Each row is a point. Two turns around zero, p and q, are shown by what they do to some points. Where does a point land after both, in the order given? Backwards means that the second turn is done in reverse. Each puzzle has new turns, and all numbers are rounded.

Turn p:
5.5 23.5 -11.2 -> 5.3 -13.9 -22.1
-5.9 28.6 -11.8 -> -5.9 -19.0 -24.4
-11.9 -19.3 5.9 -> -10.1 6.1 20.3
2.8 22.4 9.8 -> -4.2 5.0 -23.7
4.3 -38.3 5.8 -> 7.9 15.1 35.0
5.2 -16.9 1.5 -> 6.9 6.7 14.9
Turn q:
27.2 16.1 -15.0 -> 4.3 20.3 28.2
-23.9 -4.5 3.4 -> 7.8 -14.7 -18.0
5.7 -12.4 -16.2 -> -2.9 -12.7 16.7
-9.0 0.8 27.8 -> -9.2 7.2 -26.8
Where do these land?
p, then q: -23.0 -14.2 8.2 -> 5.0 -1.8 -27.7
q, then p: 20.5 -26.8 -10.0 -> -27.6 16.7 14.0
q, then p backwards: -2.7 19.7 11.1 -> 16.1 5.6 15.1
p, then q: 5.2 21.3 -9.3 -> 0.1 -14.4 18.9

Turn p:
-30.0 8.9 -3.4 21.0 -> 20.0 -4.4 24.6 20.2
18.0 1.4 -16.3 -18.1 -> -0.3 3.2 -10.6 -28.2
-15.7 -15.8 -17.3 1.9 -> 24.6 12.4 -4.3 4.7
9.6 -0.2 20.7 18.7 -> -14.3 -18.0 -4.9 17.8
18.1 5.7 16.3 -23.5 -> -30.0 6.8 -4.8 -14.6
Turn q:
3.9 18.3 13.4 -14.1 -> 3.2 -4.3 -13.8 -22.6
-26.0 -5.2 -0.1 10.9 -> -23.9 9.7 -2.9 12.1
-23.3 -11.2 -34.0 -18.4 -> -2.9 42.9 17.6 2.5
16.8 25.0 5.6 2.4 -> 2.5 -20.7 2.7 -22.4
17.8 -11.8 -3.5 -1.5 -> 19.0 -4.6 5.4 7.9
10.8 -15.1 18.6 20.7 -> 2.2 -23.1 -9.0 22.4
Where do these land?
q, then p: -1.7 16.5 -39.1 -0.7 -> -36.5 10.5 16.8 8.8
q, then p backwards: -9.4 -3.1 16.5 10.9 -> 13.0 -8.5 14.2 6.8
p, then q: -2.4 7.9 18.5 2.7 -> -16.0 -0.5 -8.6 9.3
p, then q backwards: 5.9 11.5 22.2 16.4 -> -2.2 -0.3 3.4 30.2
q, then p: 5.8 18.5 -13.8 -23.9 -> -23.3 10.9 4.4 -21.4
q, then p: 13.1 -39.7 -11.0 -15.3 -> -10.3 -43.9 -6.1 -5.8
p, then q backwards: -11.2 -11.6 6.7 9.9 -> -0.5 -19.8 0.8 3.4
